Rows are points. The window is the flat piece filled in between its corners: a triangle in 3 columns, a solid with four corners in 4, and so on. A path goes straight from each point to the next, and from the last back to the first. List the points from which the path goes on through the window.

Window (4 x 4):
0: -20 -55  40 -10
1:  23  41   3 -20
2:  21 -18 -33 -16
3:  14  43  -2  23
Path:
(1):  -9 -16  -8 -19
(2):  37 -19  16  18
(3):  69  21  18 -34
(4): -14  45 -42  18
(5): -51  25  27 -11
(6): 52 29  0 19
(7):  36 -45  -6  15
(8):  -4  -1 -25 -18
Through the window after points: 1

Window, 6 rows:
0: -10  19 -31  -6 -19  12
1: -43 -20  17   5  60  48
2:  28 -54 -11  20   4   6
3:  51 -23   1 -15 -33 -44
4:   5 -44  -3  37  78   3
5: -22  -9   3  20 -14  -4
Path:
(1):  13  11 -22   6 -10  12
(2):  -8 -72  -5  -3   2 -16
(3):   2 -60 -40 -16  30  22
(4):  16  -7  16  43  22 -12
(5):  1 12 28 26 50 38
(6): -66 -57  -7 -13  41  34
(7):  22 -61  12 -28   5 -37
(8):  35  18 -23  24 -37  -1
(9):  50 -20  -6  18  -7 -20
(10):   9 -38  -5   0   5 -22
(11): -20 -42 -11   4  39  15
(12):  -4 -16  12  23  22  42
Through the window after points: 1, 3, 5, 7

Window, 8 rows:
0:  25 -67  36  38 -10  -2 -63  -4
1:  -8  -1 -17 -20 -48 -86 -24   7
2:   2  13  -1 -11  -6  20 -43  46
3:  50  12   9  29  19 -19  -3  50
4:  -4   5  29  14  12   3 -11  -8
5:   2   7 -82  21 -43   1 -23 -13
6: -48 -21 -55 -52 -62 -39  23  -2
7: -17  -5 -11  47 -12   0 -23  29
Path:
(1):  -5 -28 -40 -14 -14  -8 -42  20
(2):  20  44  19  55 -50 -18  -9 -11
(3):  -1 -16  -7  19 -47  -4 -11  -3
(4): -18 -11 -29  -3   7 -32 -62  25
(5):   3 -20 -41  11  -6 -11 -22  -6
(6):  -2   9  32  33 -73 -28   2  14
(7):  24   0  31  -8 -54 -18  -9 -19
(8): -35  -9 -62  27  18  16 -20  49
(9):  19   1  -4   6  14 -30 -23  18
(10):  21   8  12  32 -39 -11  11  37
(11):  31   8  -1  -1 -63  10  -1  40
(12): -23  -7 -37  -2  -7 -24 -42  15
(13): -11  -2 -32   7  24  18 -16  21
(14):  27  -3  18  19 -74 -25 -22   1
(15):  26 -27   4  23 -63 -13   0  23
(16): -47  21 -52 -24  13  -8 -23 -18
Through the window after points: 1, 9, 15

Window:
0:  15   2  63 -62  -3  -9 -23 -41 -21 -23  49
1:  -8 -13 -53   7 -16   4  13 -46  -8 -16 -37
2:  34  46 -14  12   2 -21 -28  -5 -44   3   4
3:  44 -34  45  26   4   7 -35 -70  -5  58 -32
4:   1  23 -48  41 -13 -10 -21  26   1 -42  18
5:  18  48  12  16  36   4 -17 -39  -7 -13 -31
6:   2 -28   7 -32  -8 -30 -19  19  -8  -9  -9
7: -35  23  38   0 -75  41  46  14   1  17 -33
8:  50  42   7 -19 -19  16  57   7  12 -29 -26
9: -24 -16   8 -21   6 -13  -3   4 -10  22  46
10: -47  20 -81  12  -3  43 -72  32 -19   0  36
Path:
(1): -12  -2  53   9 -18  49  45  43 -39 -25 -35
(2):  28  -9 -22   6  38  46   4  -3 -50 -32  40
(3):  -3  44  34 -28 -36 -44 -43 -25   7   8  -6
(4):  -2  21 -27 -31  22 -26 -22 -21  45  69   9
(5):   9  -9  -9  14  -5   0 -24  11 -45 -59  10
(6):   6   5  20   7   5   9  13  -5 -23   8 -20
(7): -16  73  -3  -5 -46  16 -35 -45  46 -14  -3
(8):  18  41 -11  -6 -22 -19 -19 -64   4  -9  30
(9):   8 -36   1 -12  29  20  15  59 -21  -9 -50
(10): -32   5  32  -5  -3  30  -6   8 -36   3 -17
(11):  20   9 -16 -18   0 -16 -31 -16   2 -14  22
(12): -18  48 -44 -18 -14  -2 -44   5  32  11 -17
(13):  -7 -16  11   1 -12  16   7  10 -35  -5  24
(14):  24  -5   3  -1  -4  35  21  -4 -49 -13  -7
(15): -29  62  17   4 -63 -16  -1   7  31  24 -20
(16): -25  39  -6  -7 -77   6   8 -29  26  40 -10
Through the window after points: 2, 6, 10, 12, 14, 16

Window:
0: -26  -7 -13  17   9  44  72 -43 -26  18 -18  31
1: -14  -1  -3 -42 -19 -18 -43  11  38  26  -5   4
2:   6 -46  -4 -35  -3 -45 -52  -3 -22   5   8  11
3:  -4  -1  -7 -19  -5   1 -87 -15  -5 -14 -19  22
4:  -1   7  -9   4 -61  17  44  12  -7 -46 -15 -27
5:  45  -8 -37 -13 -14 -14 -50   7  27 -10  25  12
6: -26  54 -12 -16 -14 -24  44  11   7 -60   8  12
7:  -8  25 -12  -9  11 -15  12 -23  14 -30  -5 -47
8:  -4  48   9  41 -16 -23  40  12  -9 -10 -15  -8
9: -14   4 -10  16  30  24  78  22  -7 -25 -54   6
10: -50 -24   1  58   9  14  82 -27  18 -28 -36  24
11:  30 -11 -36 -38 -32 -43 -47 -29  10   3 -38  20
Path:
(1):   4   2  24 -19 -18 -37 -16 -17  11 -12 -12  -1
(2): -19 -18 -95 -19   6  29 -19  24  -4  25  -9  23
(3): -38   3 -45  -2 -15  -9  43   3  21 -19 -15  15
(4):  61   1  59   1  21  15   8 -23 -44   5 -19 -16
(5):   8   9   6 -18  -8 -35   5  -8   7 -29  -8  17
(6): -28  13 -26 -13  -9  -7  10  11  -9 -23   6   1
(7): -27   8 -48  20   6 -25 -42  -2   4 -11 -34   5
(8):   4  -9  14   0 -12   3  44  -7  -8  -7 -10   0
Through the window after points: 1, 5

Window:
0:  47   7  11   2  10 -36  20 -23  -7 -26  19  59 -26  14
1:  57  21 -31   0  27 -31  -6  44   5 -22  50   5 -63   8
2: -31 -40  10 -71 -20 -28  21 -43  14   4  36 -11  26  46
3:  -2 -26  15 -20 -15 -27  26  25   6  -7   9   6  79   6
4: -50 -13  14  19  10  68 -48  24  31 -16   1  19  12  32
5:  16  30 -22 -25  20 -48  16  12  28 -51   8  10 -37 -37
6:   0 -17   8  17 -48  80 -33   5  50  -4   2  -7   9   6
7: -19 -38 -37  38   7  76   6  12  24  -6   9  16 -10   1
8:  19 -25 -14 -39  23  -2 -19 -29  11 -14   0 -15  53  13
9:   2 -31  11  34  21  95  -4  35  82 -40  -2  -9 -15  34
10:  39  76 -18 -30  33 -26  46   2  -8 -19  30  -7 -32   8
11:  33  57 -34  -4  38 -63  20 -16  54   6  51   8 -28   9
12: -21 -35   6  -4 -26 -44   8 -30  -9 -10 -23 -32  45  45
13: -14 -15 -24 -14 -31  -4   2 -26  13 -53  33   5  49  50
Path:
(1):   3  15 -37 -29 -34 -30   2 -15   3 -18 -13  60  13  43
(2):  10  -3   7   2  17  -3  17  -2  15 -17  19 -24   1  12
(3):  -3 -18  10   4 -15 -11  27 -32  -6 -36  60  -8  57   5
(4):  -5 -10 -21 -22 -10 -12 -10  12  27 -15 -30   1   8  51
(5):  -8 -16 -32 -71 -10 -17 -19 -19  13 -15 -11  19  11  71
(6):  19  -9  26  21   8  -7  34 -14  15 -18  43   8  -2 -11
(7):  -9  -6  23  13  24  -8  -1 -16   2 -30  19  -9  24   4
(8):   3  -3 -16 -29  -9  -4  10  22  27 -12   8  13  16  13
Through the window after points: 1, 3, 5, 7

Window (14 x 14):
0:   3  16   9 -17 -10  34  -8  20  -3  -3  25  45  26 -11
1: -47 -19   9  42 -31  45 -16  13  11 -10  42 -43  37 -48
2: -38 -50  20  16 -22  -5 -73  26  -9 -10 -43  -6 -33  51
3: -18  48 -20  17   5  35   0  26  48  23  15  32  24  39
4:  14 -22  -7  -6 -12 -12 -95 -40  12 -21  87  36  11  34
5:  36  12 -28 -17  11  -8  17 -10 -44  52  22  16 -47  25
6:  13  34  28  35  57   4 -45  68  47 -24  14   3  24 -10
7:  16  29   9 -24 -36 -22 -42  -9 -10  32  18 -27 -43 -23
8:  50  37 -16  11 -23 -10 -11  19  15  -9  15   4   0  14
9:  28  26  53   2 -10  48 -21 -27  -5 -78   4 -29 -11  42
10: -32  12 -17  32  -5  -3 -12 -45 -29 -42  29   6  -8 -10
11:  48  21 -17   3 -26  20  -1 -41  12  41 -22  27 -48  22
12:  21   8   4 -11   2 -10 -11 -24  31  -6 -19 -37   7  14
13:  15  27  21  23 -10 -14 -13 -17 -48  29  28  43  -1  22
Path:
(1):  11  35 -38  15  -8  40 -35   7 -13 -16   0 -21  32  14
(2):   6   4  51  -4  -1 -25 -19  -4  15  -6  36  16 -23   7
(3): -13   8  42 -29 -39 -15 -14   2  16  -6  53  10 -55  32
(4):  15   6  -8  19  -9  14 -24 -19 -22   7   1   4   6  12
(5):  39  38 -17 -18   1  13 -62  -7 -30  16  10  -8 -15  23
(6):   5   7   4   0 -15 -10   1 -10   4  16  17   1 -23   0
(7):  15 -12  23 -12 -13 -44   6  20  -7 -12  46  24 -44  -5
(8):  -7  20  -6  25  -7  53 -75 -39   0  15 -15   1  20  47
(9):   9  16  -6  17  13  28 -47   1 -29   5   9  14  10   1
(10):  -4  15  10   5 -15 -21  -1  -9  45 -15  23  -2  -6  28
(11):  12   9  56  -6 -37 -39 -11  18  22  13  64   6 -25  28
(12): -26   1 -37  39  32  54 -52   5  -7 -39 -25 -19  40 -21
Through the window after points: 5, 9

Window, 14 rows:
0: -31 -15   3 -41  12   2 -26 -24  18  26 -13  30  -7  24
1:   6  -8  16  27  46 -17   4  22 -52  57  25   3   5 -83
2: -28 -41 -32 -31  27  -7  12 -24  -6 -22  28 -43  24  58
3:  24  -7  21  60  -3  45   8   1 -74  15   7  47  11 -76
4: -33  12 -16 -27  24  15 -54 -27 -37  13  49  -8 -15  56
5: -13  -7 -17  -7  45 -17 -48 -13   0 -26 -21 -25 -29  55
6: -40  40 -50 -12  42 -25   6 -38  -3 -18  19 -12  12  16
7: -23 -12 -16   7  24 -56  -8 -55 -23   1  37  11 -13  76
8: -14  -4 -23 -10   1 -39 -61 -48  -5  -2  18 -23  39  38
9: -79 -21  21  -7 -11  -7 -46  35  22 -35  14  11 -16  11
10:  64  27  35  28 -54  20  20  46 -14  19  42  15  -3  -2
11: -60  -1   3  31 -25  17 -27  27  -9  39 -22  -3  -7  33
12:  43 -16 -20  72 -33  47   1  40  18  31  56  28 -16 -35
13: -52  -7  13 -16  -3 -11 -26 -58   3   1   7 -43 -39  18
Path:
(1): -38 -35 -25 -18  -8 -24 -41  15 -61  -5  22  19   2 -21
(2):   0  -5 -35 -35 -11 -12  -1  20  -1  31  16 -40 -90 -24
(3):  -7  -7  18  55  27   9 -22 -39 -30   7  23  28  72  26
(4): -16  -1  20  40  35   1 -21 -10  -6  19  26 -21  -2  18
(5):  -7 -18 -46 -29 -11 -53  -2 -27 -42   9  27  41  -6  11
(6):  -5  -9 -44 -38 -28  -1 -23  10 -28  -6  15 -26 -26   7
(7): -34  10  41  37  33  -8 -30 -40  23   9  21  26  23  64
(8): -38  12  40  30  22  52   6  10  47 -11   4   7  27   6
(9): -17 -16 -23  -5 -26 -44 -34  -6 -45  24  21   2 -34  36
(10):  20 -37 -50  -7 -36  15   0   6 -52  31  25  11 -41  12
(11):   1  27  44  23   8  -3  -3  12  14  -4  24 -10  27   9
(12): -17 -11  33  16  30  22 -26   9   8  17  55  -4  16   7
(13):  -7  -4 -18  14 -21  -9  -4 -10 -19  18  16   5 -13  -4
(14): -27 -10 -58   1  -1   4 -25  16 -52   5  35  15 -32  21
(15): -13   8  27  -5  25   7 -32 -25  -5  23  32 -11   7  14
(16): -22  25  18   8  26  -1  -1 -41  26   7   8 -26 -14  49
Through the window after points: 4, 8, 10, 14

Window (14 x 14):
0: -45 -16  52 -18  31   8  10   0   2  14 -13 -14  23 -47
1:   9 -35 -50 -22 -14  -1  38 -47  17  -5  -3  20  14 -29
2:  67  -1   7 -50  29 -31   9   0  14  16   9 -30  28 -38
3: -52  21 -23 -32  -7  21  48  18  53  53 -12  11  13 -52
4:   1  39   7  17  20  14  36  23 -50  23  -8  22  30 -32
5:  32 -27  40  -7   3  51  26  12 -48 -25 -34  26   1  69
6:  22  -3 -29  -4   7  26   8  -5  20 -22  90  -3  61  51
7: -41  21  28  -4 -29   6  45 -24 -18  24 -11 -49   3 -18
8: -69  65 -13  34  12  30 -18 -28  41  37 -34 -43  26  18
9: -23 -56 -15 -34  15 -39  35  27  49  15  45  35 -30  -2
10:   3 -14  19  10 -36   7  23  24 -33   0   0  77  66  32
11:  14  79  50 -35  56  -3  12   5   5 -42 -15 -37   7  11
12:  54   2 -24 -34  -4  -1 -10  44  -5 -36   8  17  15 -28
13: -39  20   8 -41  -6  22   9   5 -44  27  68  51  17  54
Path:
(1):  34   3  39  -1 -12  34  52   1  25  23  -3  14 -25   3
(2):  2 13 16  8 -5 14  6  0 17 15  2  7  8  3
(3): -15  23 -26 -30  36  -5  26   5 -20  10  -9 -16  45 -16
(4): -47  18 -65  -9  36 -16  72  26 -22   3  28 -13  42   4
(5):  19   4  29 -25  -8   8 -15 -14  29  15  11   5  14 -19
(6):  14 -20  36  21 -25  30   4 -11   3  -1  33  29   0  10
(7): -23  32 -38 -59  34 -12  18  21  21   1  -1 -21  40   7
(8): -53  -2  -4 -50  52 -32  62  -8 -30  10  -1 -40  37  -4
(9):  14   8  -1  -4 -14  13   0  10  39  10  33  19   9 -13
(10):  -1  33  26   8 -22  22  13 -17  -6   9   6   8  13   4
(11): -35 -10 -28  -9  23   4  31  17  -1  30 -15  -7  32 -15
(12): -52  26  -6 -38  24 -23 -16  14 -50 -15  -4   5  60  -1
Through the window after points: 2
